Every row gives one point. Examples show where two turns around zero, p and q, send a point. Where does a point land after both, in the order given? Backwards means that the second turn is done in reverse. Each puzzle has new turns, and all numbers are rounded.
(in the rows, 128 means zero)

Turn p:
[123 105] => [145 144]
[112 127] => [142 119]
[122 165] => [111  94]
[152  59] => [149 198]
[131 184] => [93 84]
Turn q:
[144 185] => [174  91]
[97 99] => [114 168]
[144 100] => [ 96 124]
Where do these land?
p, then q: [102 152] => [ 93 135]
q, then p: [199 160] => [172 192]
q, then p backwards: [127  94] => [161 134]
p, then q: [101  96] => [121  87]
p, then q: [111 138] => [108 128]

Turn p:
[ 66 114 160] => [ 91  67 129]
[ 96 131 170] => [ 83 101 122]
[173 153 133] => [125 179 117]
[172 147 130] => [129 176 122]
[126  82 104] => [157 111 168]
[134 142  71] => [183 134 108]
Turn q:
[168 155 104] => [142 144  78]
[111 100 160] => [124 134 173]
[105 154  84] => [115  85  94]
[150 159 179] => [ 97 184 127]
[107  72 114] => [161  95 167]
Where do these land?
p, then q: [112 186  98] => [168  99  82]
p, then q: [119  61 163] => [102 150 196]
q, then p: [135 123  95] => [151 142 149]
p, then q: [147 142 155] => [ 98 110 120]

Turn p:
[174 130 123 100] => [142 115  85 155]
[ 96 185  88 104] => [155 136 101  58]
[146 146 143 160] => [161 133 151 145]
[142 124 142 106] => [125 104 114 140]
[ 82  59  93 143] => [ 51 175 141 119]
[128 124 179 154] => [134 105 175 151]
Turn q:
[149  82 163 113] => [154 106 109  78]
[174 124 119 132] => [147  87 125 141]
[ 77 173 128 192] => [ 46 157 114 160]
[ 91 163 125 133] => [ 95 159 147 141]
[151  88  86  88] => [201 130 123 138]
[126 138 147 111] => [124 128 148 110]
Where do these land?
p, then q: [ 31 117 120 138] => [129 177 187  66]
q, then p: [149 135 148 153] => [ 91 137 131 123]
p, then q: [138 152 127 125] => [145 109 129 134]
p, then q: [158 120 138 153] => [100 104 112 136]
p, then q: [159 129 111 160] => [101  99 135 153]
p, then q: [132 115 125  39] => [181 184  91 156]

Turn p:
[ 82  86 150  86 104  47 113  92] => [ 83 115 137 155 192  91  67 179]
[141  90 155 153 179 116 145 121] => [106  95 115 185 118 140 156 134]
[110  99 105 101 176 120 148  99] => [ 82  78 122 117 150 132 152 143]
[128 169  83  94 160 155  76 161] => [128 122 137  74 148 168 118  56]
[144 173 136  80 111 101 112 129] => [173 122 138 112 178 117 101 116]
[140 149  69 176 167 150 155 139] => [118 138 158 109 104 159 205 109]
[ 97  65  87 144 108 153 134 103] => [ 57 144 114 105  96  99 138 149]
[159 165 161 184 123 160 169  96] => [186 117 150 147  65 113 165 147]
[181 127 163 152 105 134 163 133] => [177 144 103 164 107 105 156 139]
[134 118 154 135 103 135  67 170] => [132 165 111 150 117 136  75  85]
[ 93 166 146 104  71 138 126 165] => [167 169 123  92 132 147  75 152]
Turn q:
[134 161 113 191 147 136 139  70] => [127  89 171 162 158 190 125 129]
[ 89 118  91  67 132 161 136 138] => [184 149  86  82 148 123 128 120]
[170 116 137 155 122  89 146 181] => [ 92 144 116 170  83 112  96 153]
[154 122 185 142 152  64 141 154] => [ 75 153 136 158  70 126 157 160]
[150 179 112 191 124 152  99  98] => [133  80 175 174 145 154 110  87]
[140 101 109  59 143 152  91 127] => [165 112  78 111 143  81 163 120]
[156 117 109  50 104 147 138 124] => [125 128  50 104 154 105 136 106]
[ 93 196 115 148 183 125 107  95] => [176 132 173 157 134 183 170 100]
[107 121 148 109  91 174 137 136] => [124 121 122  68 126 119 106 103]
[117  82 175 187 139 102 157 158] => [ 93 134 168 120  76 131 106 194]
[ 99  93 113 109  70 107 116 127] => [115 164 132 101 171  82 109 136]
Where do these land?
p, then q: [100  98 150  96  91 116 104 134] => [172 144 153 158 131  95 144 113]
q, then p: [ 92  85 116 127 154 168 145  90] => [130 114  56 125 152 147 142 100]
q, then p backwards: [176 164 102 134  74 135 214 119] => [ 83  75 149  87 157 127  76 193]
p, then q: [ 48 134  90 128 203 101 135 125] => [167 114 141  28  83 128 133 145]
p, then q backwards: [143 134 186 180 110  90  65 105] => [146 160  95 195 111 107  80 180]
p, then q: [123 119  97 123 142 138  72 174] => [155 108 148 104 172 154 161  99]
p, then q: [133 126 134  94 118 137 138  70] => [117 159 109 139 127  88 142 168]
p, then q: [181 133 136 135 127 101 145 162] => [123 103 122 169 124 178 117 136]
q, then p backwards: [157 159 142 135 134 165 133 172] => [135 123 160 140 143 180  92 125]

Turn p:
[129 142  88 108 147 137 169 145 108] => [140 133 139 127 133 172 161 113 166]
[138 152 139 112 126 149 131 123 121] => [ 99 139 139 128 124 141 142 126 119]
[138  91 217 172 165  93 124 144 119] => [148  89 104  89  48 115  94 159  88]
[122 163 101 131 126 146 150 145 150] => [113 111 161 150 142 142 138 123 159]
[142 124 116 111  31 103  55 122 134] => [119 139 118 139 186  46 133  75  76]
[110 141 104 173 101 147 138 101 117] => [ 97 103  94 141 165 129 126 139 153]
[127 113 165 106 108 134 107 136 117] => [127 138 131 109 125 108 145 138  85]
[103  96 137 121  98 142 159 133 144] => [140 114 146  95 166 127 129 157 124]
[139 113 117 105 170  82 123  95 145] => [164 165 122 136 112 149  79 108 126]
[112 147 102 134 170 109  76 132 130] => [150 145 115 193 101 116 124 124 135]
[121 162 115 148 141 148 162 123 111] => [102 108 121 139 127 167 142 134 156]
[155  93 134 115 152 145 143 137 139] => [139 151 145  89 106 126 123 139 148]
Turn q:
[130 135 111  70 119 127 183 109 142] => [113 146 157 161 113 146 141 115  65]
[129 162 116 135 144 132 105  80 127] => [101 127 131 150 106 135  85 148 149]
[128  74 120 165 128 116  74 133 139] => [169  97 131  92 131 138 111 105 179]
[111 108 105 142 129 123  92 154  97] => [140  85 124  90 152 122 112 136 134]
[131 129 181 120 118 148 147 121  89] => [120 146 113 156 153  74 131 113 121]
[125  92 105 169  82  79 127 158 111] => [208  90 109 118 149 141 138 143 124]
[101 147 135 135 177 138 133 116 164] => [ 94 154 109 105  82 137 118 121 134]
[122 159 115 101 107 159 158 126 167] => [ 88 138 125 157 120 167 160 120 106]
[134 119 135 128 113  90  98 159 130] => [159  99 141 112 123 115 155 144 145]
[169 156 157 116 163 168 163 123 115] => [ 88 197 138 140 150 106 128 135 124]
Where do these land?
q, then p backwards: [102  95 116 147 103 146 135  89 117] => [127 145 110 142 123  70 131 102 130]
q, then p: [ 76 106 106 155 149 131 110 147 118] => [157 189 130 125 154 117 142 119 129]
p, then q: [150 114 140  73 136 114 169 125 144] => [ 78 139 152 161 137  91 135 118 140]
q, then p: [140  99 115 133 110  83 160 107 127] => [ 87 131 105 102 102 109 137  98 134]
q, then p: [155 166 153 120 102 117 152  91 146] => [ 98  62 118 138 126 116 123 127 146]
q, then p: [150 142 132  87 153  93  93 115 109] => [147  96 138 112 111 103 123 127  71]
p, then q: [ 97 109 163 142 116 126 110 147 104] => [163 124 141 110 161 122 132 141  94]
p, then q backwards: [133  93 133 162 125 126  79 172 178] => [131 125 178 110 141  76  95 111  80]
p, then q: [158 179 122 146 155 151 165 104 155] => [ 94  98  86 130 107 138 141  79 159]
p, then q: [109 182  93 100 114 165 126 146 105] => [123 183  66 126 117 134 118 116 107]
q, then p: [139 124 135 144 144 157 109 166 105] => [161 150 158 147 113 155 118 130 128]

Turn p:
[ 95 159 177 105 177 156 123 118 104 100 124] => [153  78 119 141 133 116 156 178 114 120 178]
[120 137 117 163  70 101 198  93 157 139 170] => [182 149 138  95 121 157  80  56 115 164 130]
[ 99  97 119 101 166 170  97 113  77  85  68] => [121 134 126 195  88 119 167 211 110 119 134]
[169 146 104 130 113  57 169 122 189 152 127] => [113 178  90  76 139 133  94  56 121 112 139]
[151  76 143 182 135 122 161 110 145 173 144] => [142 138  95  78 123 155  86 138 148 167  83]
[155  92 150 128 121 122 182 135  89 102 187] => [140 101 155  74  59 116 119 121 141 165 133]
[138 173 113  88  93 130 126 135 144 193 100] => [141 160 146 133 171 118  98 109 146  54 126]
[141 134 157  95  72 123 135 114 194 126 146] => [127 152 169  82 156 182 127  99 122 111 158]
[119 142 143 154 157 167  58 167  61  72  72] => [ 81  67 117 227 109 122 166 176 155 125 135]
[157 148 105 123 122 126 112  88 145 141 165] => [112 125 147 108 150 124  92 113  80 124 117]
[ 92 114 116 130 134  90  79 154 111 143 124] => [124 120 111 147 137 116 182 113 128 113  79]
[100 118  92 137 175 171  95 185 119 109 110] => [100 134 125 181 149  79 169 166 154 162 122]
Turn q:
[112  88 119  83 201 146 107 144 140 164 155] => [109 132 149 118 102 105 149 115 123  30 142]
[143 107  79 127 159 143  88 154 124 134 125] => [ 94 152 169 115 145 123 139 115 110  92  99]
[142 101  73 100 121 154 104 184  90 186 100] => [126 188 201  95 147 116 169 164 137  99 110]
[149  79  96 156  60 121 123 123 111  90  97] => [175 143 146 125 188 117 139 102 111 181  87]
[ 87 109 115  97 145 106  77 162 117 168 118] => [124 138 177  98  84 121 158 116 162  93 101]
[120 155 129  76  78 111 175  64 154  76 154] => [161  62  92 108 109 103 124 133  71 188 170]
[147 125 113 112 132 144  65 157 113 165 174] => [ 73 141 165 144 120  84 171 138 141 107 112]
[106 126 126 106 151 142 158 102  89 148 197] => [131 144 136 161  83  76 113 134 107 109 181]
[160  91 100 176  91 107  93 108  96 155  87] => [157 138 195 167 173 147 138 121 141 155  83]
[134 184 128 143 109 117 167  67 151  92 102] => [136  80 107 127 137 170  83 138  99 185 155]
[135 142 184 149 148 120 166 149 183 148 137] => [128 104  60 141 127 143 108 164 162  93 124]
[133 153 192 125 115 148 149  94 131  81  97] => [138 109  74 130 144 170 136 107 136 168 179]
[136 162 183 170 183  89 154 184 131 106 124] => [107 161  49 150  92 183 104 135 146 110  95]
[ 86 169 155 172  99 145 167 102 162  79 123] => [132 101  72 111 142 134  61 111 148 180 154]
Where do these land?
q, then p: [136 151 137 153 135  99 167  90  87 138 162] => [112  89 136 150 141 143 101  95 154 144  77]
p, then q backwards: [ 77 178 146 141 160 116 188 144 115 148 160] => [ 89  76 158 112  72 137 168  93 148 110 137]
p, then q: [170 157 151 181 106  79 101 136 163 114  71] => [103 110 170  97 158  91  64  75 116 123 163]
p, then q: [120  81 165  87  81 183 164 120 103  68 142] => [131 131  61 146 152  81 175 176 186 147 151]
p, then q: [142  98 145  98 134 174  82 150 102 168 146] => [151 142  74  86 123 163 151 113 156  99 104]
q, then p: [146  76 152  82  70 119 110 157 170 130 170] => [125 195  74  92  69 110 129  95 136 125 139]
q, then p: [166 120  73 111 175  94 179 157 154 151 110] => [ 87 102 152 184  80 106 155 147 171 113 161]
p, then q: [102  91 176  98 131  91 139  99 125  87 138] => [157 162 115 119 148  88 152 168 101 150 169]
q, then p: [126 181 121 162 153 147  88 110 180 130 108] => [150 142 139 142 160 146 187 184 117 153 108]
q, then p: [101 121  91 157 109 159 115  70  73 161  73] => [125  53 124  70 177 162 111 170 132 117 138]
q, then p: [106 105  91 181 164 132 106 134 124 150 133] => [111  95 103 157 145 177 154 139 104 118 152]
q, then p: [145 179  89  85 118 141  97 169 139  91 123] => [198 148 144 137 119  91 164 140 140  84 134]
